Each row of a before or after table is a point. One or more steps were done to the points. Then noise was added and the rows were shuffled. The steps act on how far a point lies along the listed directions, d1 being the first. What was done? A step turns or swaps two directions, mirrors them in a line or flattens them onto one, adds a multiple of one to another, or multiplies one. Angles are multiples of 10 degrees, from the lower direction toward the higher: turns from -170 to 170, lines from 10 to 170 but not 90. Use the fewest steps. Two steps may share a direction if one is a turn and the other turns, adds or multiplies; they go together, in the order done. Otherwise the lowest direction goes first.
In the rows, 128 means zero.

Directions:
(1): [120  75]
(2): [181 120]
Before:
[[118 165]
 [159  90]
 [119  86]
 [203  71]
 [187 106]
 [ 89 184]
 [118 144]
 [167 124]
 [171  86]
 [113  89]
 [118 147]]
After:
[[100  87]
 [ 88 124]
 [102  73]
 [101  42]
 [ 86 130]
 [169 182]
 [136  83]
 [139 142]
 [142 144]
 [125  69]
 [160 154]]
Steps: turn d1 and d2 by -70 degrees

Directions:
(1): [132 105 106 196]
(2): [ 96 102 189 141]
Before:
[[125 141  75 140]
 [ 81 105 175 120]
 [139 161  85 114]
 [ 82  75 188 156]
 [ 86 112 168 110]
 [121 100 147 106]
 [175 119  29 204]
 [101 136 151 111]
 [137 105  84 197]
 [124 193  96  57]
 [124  97 118 169]
 [132  92 109 171]
 [124  95 117 178]]
After:
[[ 89 101 196 123]
 [123 115  80 168]
 [116  75 110 208]
 [126 138  95 150]
 [107  92 167 133]
 [119 160 133  81]
 [107  97 159 142]
 [ 91 139 151  93]
 [119 107  85 179]
 [133 195  78  68]
 [ 85 111 236  67]
 [141  99 101 135]
 [103  95 168 145]]
Steps: swap d1 and d2

Directions:
(1): [130 174 166 128  70 182 158 152]
(2): [154 118 204  94 110  72 123 116]
(3): [163 133 162 124 194 161 103 181]
(4): [159 177 132 183 121 121  70  91]
Before, 11 rows:
[[ 99  74 120  53 120 120 185 140]
 [136 139 104 184 105  39  99  45]
 [151 156 129 187 201 199  93 203]
 [169 197 145 174 131 148 110 154]
 [110 173  86 164 109 189 184 185]
 [109 123 166 110 105 100 130 113]
 [135 118 102 121 135  58 123  68]
 [195 197 183 187 145 166  86 157]
 [136  78 170 102 146  80 101 117]
 [100 114 121  76 118 166 161 160]
 [121  71 100  85 192 155 159 151]]
After (11 x 8):
[[107  68  86  87 166 145 168 130]
 [153 120 118 119 167  75 111  93]
 [164 145 130 179 157  65  80  87]
 [118 123 173 108 120 110 123 127]
 [131  77 166 102 139  76 104 111]
 [108  74 129  53 136 129 178 154]
 [ 99 116 119  76 116 166 162 158]
 [154 194 130 176 101 134 121 131]
 [167 192 157 190  90 140 106 112]
 [109 172  85 163 105 189 185 185]
 [112 153  91 190 127 163 120 143]]
Steps: multiply d3 by 0

Directions:
(1): [111  96  69 110  86 142 159  63 148]
(2): [ 90 188 148 181 134 162 156 107 173]
(3): [ 89  75 159 134 190 156 106  84 110]
Before:
[[ 83  98 125 161 125 164 154  52 162]
 [143 182 206 172 171 155 129 160 124]
 [ 45 136  99 217 133 206 162   8 191]
 [127 111 138 127 152 152 128 106 125]
 [140 154 129 130 101 109 138 153 144]
 [ 71 230 159 194 131 168 163 118 179]
 [132 148 151 157 137 130 136 151 141]
 [134 147 128 138 131 133 114 124 133]
 [ 86 107  66 119 104 154 158  78 163]
 [114  85 107 114 148 146 129  81 125]
 [129 140 168 147 145 125 122 169 107]]
After (11 x 9):
[[101 146 100 157  69 155 186  59 195]
 [101 197  40 195  28 161 199  52 217]
 [151 120 126 107 107  99 121 157 123]
 [133 149 179 153 146 121 119 183 103]
 [174 202 204 165 148 129 126 203 119]
 [147 147 143 149 126 116 129 170 134]
 [136 151 121 135 122 129 114 131 131]
 [ 95 108  40 106  78 153 167  70 172]
 [145 241 111 148  64 106 157 186 163]
 [126 139 135 139 136 159 142 109 143]
 [100 115 100 136 138 163 146  65 151]]
Steps: multiply d1 by 1.3; turn d2 and d3 by -60 degrees

Directions:
(1): [ 50  88 179 140 109 113  74 155 161  95 133 135]
(2): [173 134 118 100  51  47  92 123 133 126 119 122]
(3): [126 159 191  63 126 122 183 164 101  81 118 111]
(4): [112  57  98  74 132 113 148 105  92 119 188 168]
Before (14 x 12):
[[102 149 153 130 175 156 165 156 140 115 128 121]
 [ 18  46 155 156 134 133  85 130 175 119 143 125]
 [100 150 118 133 157 160 143 107 138 122 152 123]
 [112 112 150 126 141 151 165 154 118 103 125 133]
 [190 144  95 147  67  98  67 110 190 162  82 106]
 [170 182 164 120  94 116 130 157 123 103  67  99]
 [ 72  97 143 169 145 134  75 168 178 108 125 123]
 [ 66  86 133 113 146 130  98 145 129 106 183 173]
 [249 242 125 128 114 125 167 121 110 129  80  88]
 [162 141  96 128 111 110  95 140 173 148 132 123]
 [133 155 159 112 131 149 141 155 119 115  96 129]
 [147 151 112 168 140 130 126 129 166 155 107  94]
 [117 165 162 158  87  84  81 136 136 129 110  93]
 [206 213 169  98  75  77 118 152 141 139  74  66]]
After (14 x 12):
[[109 114 146 142 147 160 158 152 127 110 121 132]
 [164 141 102 112 105 102 101 142 167 142 135 123]
 [ 41 118 177 215 120 138  53 149 214 135  79  85]
 [160 176 169 113 108 128 145 159 114  98  76 104]
 [128 151 155 118 140 159 144 153 119 117  99 131]
 [225 171 104  71 130 120 200 103  69 116 141 127]
 [192 145 108 118  56  82  82 117 178 147  84 104]
 [ 89 148 161 209 133 137  53 182 206 119  80  94]
 [120 192 182 166  87  90  84 150 143 125  89  77]
 [190 196 177  71  92  89 147 155 121 125  94  76]
 [150 140 108 156 133 119 126 126 162 153 117 100]
 [100 147 144 146 181 164 156 150 146 125 127 123]
 [ 76 124 146 147 140 135  80 153 153 115 148 150]
 [102 143 108 138 155 157 137 100 139 127 155 128]]
Steps: add -1 times d1 to d4; turn d2 and d3 by 20 degrees

Directions:
(1): [176 182 171 139 150 134  65 109 172  94 169 126  75 119]
(2): [159 173 119 107 101 129 190 168 132  37 125 156 146 150]
(3): [122  84 111 100 195 137 147 116 140  84  73  93  61 156]
(4): [183 104 160 142 106 194 118 115  93 125 130  68 162 190]
(5): [144 162 115 131 167  90 199  64  97 145 186  90 127 131]
(6): [127  90 171 168 126  84 109  84  60  64 110 156 138  99]
Before, 8 rows:
[[142 151 123 107 127 161 134 148 142 130 141 133 147 154]
 [123  85 155 131 160 117  74 107  95 103  89 118  84 130]
 [117 146  96  92 139  92 155 127 141 108 137 125 102 116]
 [147 107 111 107 158 151  74 134 161  83 108 129  66 116]
 [152 216 117 113 174  85 128  91 191 128 183 115  69  99]
 [171 195 156 135 181  85 157  97 118  28 166 138  88 107]
 [122 116 169 144 103 117  71 124 113  89 123 157 154 126]
 [126 173 116 126  90 150 134 186 165 142 128 158 148 119]]
After (8 x 14):
[[130 119 101 104 118 123 177 124 102 106 124  93 145 156]
 [ 72  84  59  96 154  77 211 119 113 131  69 112 129 124]
 [104 149 129 115  92 132  86 165 162 146 141 162 157 130]
 [114 163 123 125 120 105 109 124 121 222 178 126 141 110]
 [104 173  55  69 140 113 253 194 151 122 119 142 142 138]
 [118 132  83 132 104  88 151 111  87 152 172 153 166  75]
 [132 110 150 150 104 133 127 149  98  55  78 162 141 126]
 [130 128 141 117 147 117 129 126 111  77 117 160 127 124]]
Steps: turn d1 and d4 by -120 degrees; multiply d2 by 1.3; turn d5 and d6 by -150 degrees; turn d3 and d5 by 110 degrees

Directions:
(1): [173 178  85 138 102  87  90 135 163  73 177 139 120  42 128 125 119 120
 131 187]
(2): [107 148 183 140 107 185 169  70 182  50 105 181  95 132 110 134 149 122
 160 137]
(3): [108 124 148 133 132 180  95 119  67  65 198  75 164 132 166  80 181 115
 133 120]
(4): [ 76 100 137 132 131  94  53 113 181  72 135 110 162 175 117 172  92 177
  81 123]
(5): [128 118 109  46 106 109 120 152 128 117 179 162 109 209 152 156 117  83
 194 153]
(6): [178 127 130 162  43 158 101 128  63 126 102 166 135 142 176 197 132 169
 113 137]
Before (13 x 20):
[[168 141  85  97 121  95 121 149  94 158 167 116 109 102 143 125 125 106
  151 152]
 [180 140 109 115  85 119 135 144  66 155 144 134 121 111 178 123 151 102
  156 147]
 [146 110 111 109 122 123 112 162  92 140 164 130 140 156 161 141 124 116
  132 140]
 [116 125 142 129 130 143 135 132 128 153  99 116 134 135 123 122 133 142
  125 119]
 [115 119 120  84 148 104 148 138 161 163 121 140 120 159 105 141 100 111
  157 133]
 [146 114 141 126 125 145 164 135 126 164  93 131 120 129 120 148 119 153
  108 102]
 [125 123 158 144 111 152 130 100 129 110 100 138 130 119 133 126 140 145
  114 130]
 [126 108 124 109 145  98 126 153 134 160 119 125 135 149 117 132 108 109
  133 128]
 [132 115 107 116 130  99 119 141 144 157 125 132 126 139 119 137 101 137
  131 125]
 [159 141 134 126  96 146 109 138  86 112 161 130 128 141 156 131 147 128
  124 131]
 [139 124 126 142 136 107 120 135 134 182  99 132 120 124 111 144 104 151
   92 110]
 [147 124 102  87 130 111 132 151 101 164 163 116 118 109 141 106 133  99
  135 115]
 [124 123 162 162 125 175 132  99 114 133  91 130 145 137 121 133 149 169
  113  98]]
After, 13 rows:
[[120 122 135 149 134 138 131 112 144 121 122 124 129 114 116 114 126 141
  123 118]
 [120 112 146 138 149 137 124 128 103 177 112 110 132 139 122 118 128 142
   97  91]
 [132 107 130  94 123 124 126 142 102 160 126 128 132 160 147 129 126 118
  138 130]
 [139 139 136 146 110 142 132 108 139 109 120 135 117  69 122 120 140 140
   99 115]
 [ 86 110 171 121 149 165 155 103 151 124 102 129 138 165 107 129 131 138
  138 106]
 [136 131 156 167 127 164 155 112 136 109 106 148 126 103 130 126 141 139
  112 129]
 [191 170 128 165  70 131 138 108 112 106 113 156 113  48 156 127 154 129
  135 161]
 [180 185 111 171  90 116 111  97 151  66 147 139 101   7 121 128 136 144
  121 177]
 [104 102 168 145 146 149 144 114 134 133  91 121 139 144 110 119 133 127
  118 106]
 [117  79 158 109 141 164 169 144  84 189  93 110 135 190 139 140 132 149
  114  69]
 [ 96  99 155 115 143 156 141 137 102 184  86 106 142 183 130 128 136 141
  128  93]
 [109  74 145  98 153 154 145 144  63 224  95 117 149 233 137 138 139 140
  139  66]
 [169 162 133 140  97 138 129 128 120 114 137 151 110 100 132 129 139 131
  120 140]]
Steps: multiply d1 by 3; swap d2 and d5; multiply d3 by 0; flatten d4 and d6 onto the line at 130 degrees

Directions:
(1): [135 189 111 168 177 100  67  74 110 123 137 142 166 148 141 203 136 132
 168 165 151 176  92 201 114  96  74 135 158 147  75  98]
(2): [ 73 146  91 150 174 154 113 137 112 162 122  48 115  90 160  96 131 135
 138 115 114 117 125 183 156 183 164  40 104 204  95 161]
(3): [106  89  32 183  78 109  88 131  77 160  97 160  82 108  56 119 142  88
 175 120 156 130 146 153 139 144 120 184 124 113 133 186]
Before (10 x 32):
[[144  98 172  92  98 141 180 154 182 116 137 132 142 148 136 113 130 138
   82 116  96 111 166  61 151 119 131 150 122 116 139  95]
 [ 78 115  82 195  82 117 126 134  78 158  88 166 100 115  77 113 133  86
  173 140 173 121 144 153 115 145 142 154 100 122 116 172]
 [141 160  84 170 132  83  74 108  85 159 134 163 111 147 106 178 139 111
  159 145 150 142 124 158 140 124  72 178 136 127 113 132]
 [ 89  94  86 134 107 143 130 156 131 138 127 151  81  93 120  84 114 141
  117 105  88 100 147  96 112 132 134 116 117 154 138 183]
 [187 120 240  41  95 121 213 128 192  60 143 180 168 192 126 155 106 127
   64 132  98 121 147  17  96  61 105 163 155  41 181  59]
 [152  93 195  75 146 144 173 142 172 112 150 148 123 143 181 151 151 158
   72 131 102 107 124  77 113 106 155 116 117  97 157  79]
 [ 93 140  69 177 142 114  68 111  94 151 104 145 125 116  77 170 156 110
  175  89 146 161 132 210 128 120 129 135 139 149  93 149]
 [203 177 245  58 135 113 153  82 163  74 154 141 187 179 142 193 116 148
   88 187 128 158 108 111  90  64  72 177 184 101 109  28]
 [203 165 203  91 133 108 142 116 144  98 152 175 169 169 145 191 126 134
  113 141 128 159 111 108  98  65  92 172 166  79 159  38]
 [106  91 125 127 112 158 164 157 121 140 125 103 106 120 143  71 136 129
  127 120 115 111 160 130 133 174 158 103 107 136 132 155]]
After:
[[ 95 149  84 169 159 126  94 114 125 151 123  97 144 131 138 154 145 131
  147 138 119 145 143 186 165 140 104 111 127 190  65 118]
 [144  95 118 116  78 111 143 166 114 155 128 159  77 135  94 105 126 106
  107 104 126  93 160  70 150 151 127 179 107  97 174 154]
 [149 146 156 134 147 121 130 105 128 108 144 150 163 164 160 160 139 144
  143 163 134 161 129 161 101 110  91 139 147 120 100  92]
 [146  83 164  94  78 128 161 153 153 109 116 185 121 141  74 124 136 119
  105  69 126 125 159  75 114  95 156 176 131  69 170 119]
 [131 150 122 141 136 114  97 106 137 104 148 190 130 134 134 164 118 151
  131 147 102 144 112 121  84  69  74 149 156 132 106 122]
 [ 62 113  73 128 126 169 134 152  97 181  99   7  71  64 112  46 132 113
  125 119 110  95 155 178 170 222 188  63 104 213 103 192]
 [132 123 153 160  67 106 156 126 112 119 107 213 128 152  86 147 125  97
  148 157 174 129 138  98  85  95 115 197 125  77 136 120]
 [ 90 117  60 155 129 149 118 165  83 192 109  61  79  75 120  78 140 103
  146  83 116 115 146 173 165 194 181  79 106 175 143 165]
 [ 35 156  12 198 177 136  79 112  68 172  94  52 109  90 112 123 140  97
  182 114 122 134 137 233 166 189 139  35 120 215  73 193]
 [ 88 128  85 154 194 142 101 121 114 163 130  98 107 104 180 160 167 148
  139 140 117 131 111 194 136 149 150  61 112 176  92 127]]
Steps: multiply d1 by -1; mirror d2 and d3 in the line at 120 degrees

Directions:
(1): [157 113 104 158  67 188 118 148 168 117 105 152  95 125  91 137 127 166
 167 113 133 109 137 146 180 111  82  54 225 145 112 104 157 113  92 116
 165 112  91 182  72 221 158 178 113 144  79 145]
(2): [ 53 156 139 113 178 136 126 106 150 113 129 139 164 162 172  78  99 178
 147 211 156 174 172 155 130 163 179 157 200 141 163 173 171 139 158 139
 198 205 135 148 134 121 164 174 111 103 101 164]
(3): [145 137 141  99 176  93 178 155 144 105  98 144 156 108 146 143  31 154
 167  68 122  88  43 103 130 160  98 139 170  48 191 105 125 123 117 107
 107 156 121 189 113  69  71 144 162 139  80 152]
(4): [ 94 173  84 158 118  67 120 160 143 163 128 118 100 180 100  70 113 111
 145 161 119 115  72 107 107 107 129 177  97  86  76 146  96 147 101 200
 146 140  75 158  51 165 146  51 120  67  66 130]
(5): [110  91 111 100 205 182 109 201 156  94  95 176  90 100  63 123 127 148
 125  99 115 103 201 121 133 134 125 125 121 126 174  87  82 126 175 183
 173 118 201  90  93 129 125  73 167  58 132 139]
(6): [156 132  90 120 137  92 131 105 126 116 158  74 141 146 176 170  94 142
 214 115 191  92 215  76 142 146  98 125  49 120  95  85 133 159 140 188
 175 149 139 167  84 140 139 181 151 155 179  84]
Before, 14 rows:
[[137 122 125 140  91 122 133 132 136 142 106 141 102 114  99 113 122 112
  111 128  93 113  45 128 128  97 136 120 152 106 128 132 124 132  99 107
   97 100  93 140 122 132 123  98 111 127  70 150]
 [109 119 135 132 129  76 110  87 101 167 165  95 141 151 146 125 168  78
   85 143 121 142 129 116  96 110 148 187  17 144  99 148 103 149 161 146
  100 118 133  63 157  76 111  83 131 124 188 102]
 [136 135 123 143 103 131 107  99 104 158 145 109 143 119 130 112 182 105
   99 151 126 156 164 130 120 110 138 124 121 153 102 145 121 123 113  95
  132 101 132 102 165 130 143 137 116 132 165 130]
 [ 83 143 104 139 125 154  97 131 136 127 115 141  97 152  95  74 155 141
  102 194 116 151 131 150 119 121 149 138 152 140 114 154 131 120 147 147
  169 159 133 123 102 157 175 113 116  81 100 143]
 [182 114 128 121 129 134 135 150 135 101 122 132 126 118 117 153 123 126
  161  46 123  90 123 111 136 143  96 107 107 119 149  91 122 128 123 123
  124  96 145 139 129 133 103 130 162 137 144 125]
 [142 126 137 137  72  95 123 101 108 137 138  84 141 112 153 159 159  86
  106 134 139 126 100 132 150 120 109 119 111 137 102 146 141 126  97  78
   90 117  99 108 162 122 122 140 123 156 137 123]
 [118 130 128 169  96 179 134 151 161 120  89 159 114 113  89 119 137 129
  116 116  98 132  83 139 137 100 104 113 209 137 139 121 134 104  88  94
  127 109 105 157 106 171 135 118 107 126  65 150]
 [123 135 109 136 136  75 125 119  97 167 150  83 132 158 137 123 159  69
   60 130 134 126 114 106 102 126 144 162  39 130  89 135  91 136 130 160
  103 123 145 100 144 113 126  76 136 108 150  90]
 [127  98 151 128 154 157 122 169 137 133  91 156  81 104  74 106 145 104
   77  98  76 131 118 145 138 118 147 106 147 138 141 112  93  99 131 120
  112  85 148  87 120 151 124  57 146  90 113 150]
 [143 112 128 139 129 123 122 136 133 136 121 131 111 137  92 115 153 121
  100 114 127 132 108 132 128 124 127 132 114 140 124 136 115 118 122 118
  118 133 124 110 130 132  99  97 119 107 129 123]
 [123 113 115 145 140 139 136 158 143 121 111 162 121 131  83 107 106 155
  139 102 119 115 115 120 133 120 117 118 157 114 137 114 129 131 101 138
  136 127 117 172  92 147 133 112 119 102  76 157]
 [115 129 100 126 137 132 130 167 166 124 105 147 110 133 100 107  92 148
  156 126 122 118  88 135 146 135 111 120 178 113 121 131 134 127 113 145
  166 125  94 166  76 153 135 111 117  88  74 146]
 [ 82 141 171 100 183 108 141 113 118 108 136 118 191 121 191 123  91 160
  149 167 164 179 148 142 128 166 153 153 152 133 172 173 168 141 148 115
  147 182 153 137 168  85 116 190 128 127 130 151]
 [144 131 111 120 141 139 117 170 133 135 136 139 110 144 104 140 141 126
  136 130 127 107 124 131 147 114 111 128 112 126 126  90 126 110 132 129
  136 119 139 114  95 138 132 117 136 117 138 119]]
After:
[[115 117 129 132 129  70 110  83  97 166 169  89 143 151 147 128 168  80
   90 141 128 137 136 111 100 109 144 186  10 143  97 143 103 152 160 151
  104 119 135  67 155  75 108  85 133 124 192  98]
 [ 64 143 183  99 187 120 140 118 121 110 125 133 196 123 186 100  96 162
  126 185 150 196 129 161 124 170 173 159 187 139 186 193 174 134 151  98
  147 189 149 130 183  79 119 183 118 116 111 171]
 [123 113 114 146 137 140 136 160 142 123 109 164 117 132  81 112 108 151
  139  98 118 112 117 119 134 119 116 117 155 115 135 113 127 130 101 140
  132 126 115 172  92 148 132 108 120 105  77 157]
 [152 120 119 141  83 113 138 133 131 140 109 134  99 111  93 126 123 108
  117 112  97  97  46 117 129  91 125 114 127 101 118 118 116 131  96 113
   90  90  91 141 116 133 119  97 120 133  80 138]
 [144 129 108 120 140 138 117 166 132 132 135 132 109 142 108 141 137 127
  140 128 134 102 130 130 150 112 104 127 106 126 125  86 126 115 133 133
  137 117 143 114  94 136 132 121 139 120 144 114]
 [147  93 143 130 146 151 121 170 132 132  95 148  75 101  71 125 146  96
   85  78  76 112 118 132 141 115 132 100 122 135 126  96  84 100 126 125
  103  72 147  88 115 152 118  53 157 102 127 137]
 [114 126 105 128 135 134 128 167 165 124 106 148 109 131  98 106  96 148
  150 127 119 122  83 139 144 133 113 121 181 115 121 132 133 126 111 138
  161 123  93 162  77 153 135 109 116  87  69 149]
 [151 108 123 141 123 121 121 136 132 137 126 126 107 135  91 123 153 118
  105 105 130 125 108 126 130 121 118 130 101 141 117 127 111 118 119 121
  116 126 123 113 127 131  96  96 120 110 138 114]
 [131 130 106 136 133  69 128 119  97 169 156  77 133 159 141 129 159  71
   71 125 142 122 121 100 104 125 141 159  27 129  81 128  90 140 131 166
  104 125 149 101 136 114 126  80 137 111 157  87]
 [ 78 140 109 140 123 159  95 136 135 127 111 147  93 151  90  67 159 138
   88 198 103 154 122 157 118 118 155 140 164 141 118 158 129 115 146 138
  161 158 131 118 110 157 174 102 113  75  94 152]
 [140 136 123 139 100 128 109  96 103 159 143 109 144 119 131 114 182 104
  103 147 123 155 167 129 120 108 134 120 117 155 103 143 119 123 113  96
  129 101 130 102 164 130 140 140 118 135 167 127]
 [132 124 125 172  88 174 134 153 155 120  90 157 107 108  85 127 140 118
  117 102  95 123  80 132 138  93  94 109 193 136 132 110 128 105  80  97
  118  99 103 155 103 174 128 113 111 133  73 145]
 [148 128 132 138  72  88 120  99 105 140 140  77 138 116 154 169 156  85
  114 126 142 119 108 126 151 119 101 116  97 136  98 140 138 129  97  85
   92 112 100 111 155 124 119 142 128 163 147 118]
 [191 112 122 124 129 125 135 149 134  98 124 122 128 121 121 160 119 127
  174  41 129  84 134 103 137 144  93 105  95 117 141  84 124 131 125 131
  129  97 145 142 125 138 102 138 167 141 152 117]]
Steps: multiply d2 by 1.3; turn d2 and d6 by -20 degrees
